Each row is a point. Examples show where two turns around zero, p and q, send a point. Write where each new point lands after one turn and then the other. Backwards means that the second turn is done in reverse. Each puzzle has new turns, and all numbers are rounded.
In the rows, zero is written as 128.

Turn p:
[150 131 122] => [151 132 128]
[117 136 139] => [114 136 135]
[136 158 118] => [137 158 119]
[149 121 121] => [150 122 127]
[125 152  78] => [137 150  78]
[ 90  70 190] => [ 77  71 181]
Turn q:
[143 102 136] => [148 110 143]
[159 158 141] => [149 167 134]
[131  75  91] => [148  70 107]
[133 151 149] => [125 156 142]
[ 74 154 123] => [ 70 137 114]
Where do these land?
p, then q: [100 135  87] => [117 116  81]
p, then q: [125 118 139] => [124 120 140]
p, then q: [119 194 140] => [ 98 187 116]
p, then q: [147  76 153] => [150  93 172]
q, then p: [149 117 121] => [152 123 132]

Turn p:
[103 181 114 120] => [109 172  96 108]
[112 108 121 115] => [113 104 124 120]
[119 141 151 158] => [116 152 138 158]
[126 153 147 111] => [120 154 141 109]
[180  58 108 136] => [182  60 141 146]
Turn q:
[183 156 130 141] => [186 144 121 145]
[124 113 144 159] => [117 119 131 163]
[109 172 131  74] => [127 169 152  73]
[110  98  91 156] => [100 104  85 140]
[114 101 143 110] => [110 104 150 119]
Where do these land?
q, then p: [119  84 138 127] => [106  94 141 145]
q, then p backwards: [ 99 142 154 138] => [110 141 162 140]
p, then q: [103 146 156 183] => [105 173 111 172]
q, then p backwards: [142 122 152 121] => [147 113 145 129]
p, then q backwards: [180 155  76 102] => [183 157  82 100]
p, then q: [126 118  93  98] => [130  98 118  93]

Turn p:
[115  94 144 114 129 110  94 146] => [112  95 136 104 119 114  93 139]
[136 137 113 127 113 117  86 138] => [125 146 107 117 110 117  95 140]
[164 138 173  92  59 135 124  85] => [151 161 168  88  66 149 128  79]
[154 133 104 124 154 130 188 139] => [163 125 113 127 165 130 181 136]
[ 74 130 145 146 119 125 112 185] => [ 81 118 153 141 119 115 117 188]
[106  92 117 166 116 119 127 144] => [118  92 120 158 105 106 128 148]
[146 147 132  77 104 180 103  74] => [121 163 120  96 105 193 116  75]
[143 133 126 171 181 128 154 132] => [159 118 127 173 177 123 134 137]
[114 147  98 135 176 106 164 110] => [122 133 108 148 185 103 158 111]
Turn q:
[ 90 158 155 171 174 161 107 179] => [ 60 124 153 173 159 152  95 163]
[115 149 135  98 132 122 113 104] => [120 150 132 100 140 118 112 104]
[ 99 135  89 144 102  89  93 144] => [115 146  91 137  85  98  90 144]
[153  98 114 163 102 112 108  86] => [173 117 130 159  92 105 121  97]
[154 174 119 120 112 140 126 165] => [137 169 130 121 125 163 121 168]
[114 100 155  87 123 179 117 101] => [119  94 150  88 132 162 122  80]
[130 125 119 126 176 114 137 160] => [121 114 110 134 169 117 126 164]
[165 122  96 154 110 135 185  96] => [172 138 105 160 118 142 187 109]
[132  91 171  89 123 101 166 117] => [134  99 151  80 132  97 176 123]
Where do these land?
q, then p backwards: [141 105 107  90 140 110 137 115] => [159 110 103 104 144 105 137 129]
p, then q backwards: [146 123 109 136 212 122 162  78] => [146 114 106 126 207 148 150  69]
q, then p: [122 103 131 126 123 153 167 146] => [124  95 127 132 124 149 167 134]
p, then q: [129 140 111 103 142 117 141 101] => [132 143 109 122 156 119 138 102]
q, then p: [182 211 129 188 138  91  70 151] => [159 202 158 163 137 106  57 196]
p, then q: [133 113 155 112  96 154 112 130] => [125 121 152 102  99 158 123 115]
q, then p: [108 121 131 102 124 140  78 136] => [ 98 122 121 102 111 141  87 119]
p, then q: [120  96 135 121 148 112  92 146] => [128  93 122 110 122 110  89 133]
q, then p: [117 139 192 184  98 117 167 119] => [125 132 206 164 110 102 169 128]
p, then q: [113 107  99 134  91 142 115 137] => [120 125  99 125  80 141 132 131]
q, then p backwards: [ 97 151 110 112  96 150 166 149] => [107 145  94  95  97 166 134 132]

Turn p:
[ 94 104 123 122 166 106 151 119 159] => [118 125 114 151 176 100 133  95 146]
[132 134 155 100 147 141  98 134  40] => [115 106 140  51 143 158 140 147  78]
[116 163 131 113 154 157 124 138 147] => [125 155 120 120 154 160 109 134 152]
[102 128 123 134  91 185 123 130 102] => [ 96 124 162 132 102 182 143 127 127]
[129 109 114 101 117 117 162 153 141] => [123 125 109 137 128 111 170 137 157]
[127 177 158 151 134  65 142 109 126] => [137 172 149 124 146  68 101 149 100]
[128 145  71 173 134 127 118 156  99] => [127 123 109 174 128 157 128 164  77]
[157 115 136 103 140  86 119  58 162] => [155 145 101 104 114  73 106  66 128]
[144  86 118 112 109 119  81 127 164] => [123  87  92 127  89 115 103 108 153]
[151 119 150 170  86 176 162 155 141] => [160 118 183 159  96 153 146 152 163]
Turn q:
[125 143 163 175 171 109 172 139 140] => [152 144 166 160 192 121 151 127 122]
[114 110 108 107  77 141 119  84 100] => [ 93 127  96 106  76 118 148  98 121]
[169 136  91 136  85  84 108 126 140] => [172 106 136 116  75  84 118 132 129]
[148 113  89  88 135 125 122 103 107] => [136 115  81  81 118 124 129 123 136]
[117 168 186 123 159 152 167 159 141] => [131 181 163 154 172 174 129 135 151]
[169 113 110 142 112 121  96 100 166] => [144  88 127 131 108  91  92  99 144]
[ 96 131 137 143 154 160 169 175 147] => [125 137 129 182 163 169 147 158 138]
[ 65 153 137 118 154 147 120 134 122] => [ 81 169 115 141 152 136 122 160 120]
[116 127 133 125 130 167 105 132  65] => [104 144 105 111 121 168 120 119  76]
[163  85 126 123 102  74 103 128 152] => [142  68 163  98 102  96 124 129 143]
Where do these land?
p, then q: [136 157 169 167 120  96 148 130 147] => [152 135 191 114 135 118 102 143 116]
q, then p: [112 122 141 100 168 132 112 107 173] => [108 119  96 141 164 121  85 112 151]
q, then p: [ 72  87 120  83 129 107 135 112 150] => [ 83 126 113 165 164 105 150 125 174]
q, then p: [113 179  95 133 141 140 150 144  82] => [144 166 112 134 124 163 148 176  95]
q, then p: [158 123 109 199 117 155 106 167 113] => [157  78 159 123  95 151 132 134  69]
p, then q: [ 86 114 158  49 128 109 123 139 141] => [ 89 132 110 120 147  97 144 178 189]
q, then p backwards: [156 135 158 170 112 162 110 121 119] => [117 122 117 169 133 146 113  74 129]
p, then q: [131 129 138 129 161 103 145 113  88] => [144 142 123  83 158 139 145 130 117]
q, then p backwards: [157 123 123 166 105 170 141 115 132] => [135  97  92 154 132 144 127  91 148]
p, then q: [187 116 120 137 103 131 147 171 142] => [179  91 149 154  97 148 139 128 145]
p, then q backwards: [100 125  78  74 124 103  91  88 121] => [ 99 117 109 116 118 171 105  63  87]
